Each row of a before or after table is a point. One or more steps were done to the points. Then noise was added and the rows were shuffled. The steps act on how far a point lies along the listed directions, d1 being the first. Write out the steps. A step turns or swaps two directions, mirrors them in a line or flattens them onto one, adds a multiple of one to another, or multiplies one. Angles are multiples of 10 degrees, from the lower direction toward the higher: turns from -170 to 170, lines from 10 to 170 but not 90. Use the fewest steps. Two steps may share a direction if one is a turn and the other turns, adds or multiplies; they go together, in the order done. Otherwise the lowest direction goes first.
In the rows, 128 means zero.

Directions:
(1): [167  68 105]
(2): [185 148 172]
(3): [ 99  87 184]
Before (13 x 3)
[[ 61 159 165]
 [155 111 136]
 [142 104 100]
 [117 176 182]
 [118 138 199]
 [159 184  89]
 [123 113 128]
 [125 171  71]
 [201 151 106]
 [160 173  98]
 [170 144  76]
 [122 211  72]
 [ 86 186 222]]
After (13 x 3)
[[113 131 208]
 [ 72 170 242]
 [110 167 195]
 [127 117 125]
 [156 182  96]
 [158 114 131]
 [160 171 105]
 [144 107  92]
 [ 52 145 183]
 [173 146  71]
 [127 170  75]
 [116 202  81]
 [204 153  99]]
Steps: add -0.3 times d1 to d3

Directions:
(1): [122  49 144 159]
(2): [195 133 183 125]
(3): [122  98 133  47]
(4): [ 74 146 193 129]
Before (11 x 4)
[[ 88 122 112 149]
 [183 145 134 140]
 [163 195 104 126]
 [167  94  96 118]
 [ 67  72 157  70]
 [ 92  47 123 124]
 [113 140 186 165]
 [ 53 227 112 106]
 [118 121 166 124]
 [145 154 104 140]
 [130 181 142 149]]
After (11 x 4)
[[ 96  71 123 185]
 [150  94  80 122]
 [102 115 152 117]
 [100 252 147 152]
 [165 121 128  82]
 [171 184 114  91]
 [164 150 120 124]
 [120 123 200 114]
 [149 166 159 106]
 [ 34 102 118 160]
 [128 136 141 169]]
Steps: turn d2 and d3 by 80 degrees

Directions:
(1): [155 149 130 134 120 242 100 130]
(2): [168 183 175 169 149 124 199 159]
(3): [221 117 164  96 143 103  94  83]
(4): [ 84 213 158  77 158 118  93 117]
Before (11 x 8)
[[168  77  86 158 129 136 114  96]
 [201 133 186 118 157 121 101 117]
 [152  86  90  80 117 181  64 102]
 [194 127 142 164 148 188 154 165]
 [212  72 116  77 120 165  67  56]
 [167  84 125 133 118  81 118 124]
 [118  96 106 141 128 150 147 126]
 [157 107 143 175  79 160 212 171]
 [249 137 154 143 125 123 131  79]
 [231  60 122 104 114 178  50  78]
 [164  70 127 167 114 159 189 139]]
After (11 x 8)
[[180  91 108 120 109  83 100  68]
 [ 90  54  82 128 133  73 132 149]
 [135 110  92 195 134 135 177 138]
 [183  99 164  91 150  87  74  97]
 [ 64  42  75 168  94 148 188 157]
 [219 128 166 135 149  80 191 108]
 [ 94 105 105 156 128 144 173 144]
 [206 109 161 162 142  62 184 135]
 [ 38  43  64 148  49 135 167 165]
 [160 111 121 154 111 164 121 147]
 [181 152 155 142 155  83 202 153]]
Steps: turn d1 and d2 by 170 degrees; add 1 times d4 to d3

Directions:
(1): [167 160 155  47 148 142 164 187  68 119 170]
(2): [233 157 111 169 117 197 117 126 162 105 135]
(3): [ 82 213  54 150 163 129 119 135 136 140 191]
(4): [105 127 164 138  94 179  36 102  62 139 166]
(5): [166 149 169 100 107  75 103 107 185 212 172]
(6): [ 94  65 101 105  72 183 156 165 177 139 186]
Before (9 x 11)
[[137 157 124 146 167 109 110 113  90 119  81]
 [ 60 162 116 130 107 196  52 157  71 138 203]
 [143 117 156  47 160  88 183 183 116 163 124]
 [200 120 166  76 117  68 150 128 134 188  96]
 [181  67 170  54  92 130 162 144  93 115 110]
 [166 115 143 135 140 104 182 142 159 109 100]
 [  7  96 101 108 100 144  99 109 110 148 164]
 [174 110 208  38 133  92 141 164  81 157 120]
 [159 117 160 106 126 109 153 128 100  95  62]]
After (9 x 11)
[[ 32 137 134  63 156  93 144 191  46 119 132]
 [ 74 154  49 172 136 105 120 125 209 175 161]
 [ 84 135  44 191 116 122 107  79 166 126 129]
 [ 83  99 119  63 158 100 212 155 100  89  75]
 [172 138 127 190 117 153 118 117 163 114 136]
 [140 163 110 169 119 100  98  85 170 140 102]
 [163 152 147 118 143  89 106 112 132 173 117]
 [141 121  64 156  82 139 117 113 208 189 154]
 [133 162  49 163 161 145 153 149 202 154 155]]
Steps: swap d1 and d3; turn d2 and d4 by 80 degrees; turn d5 and d6 by 70 degrees
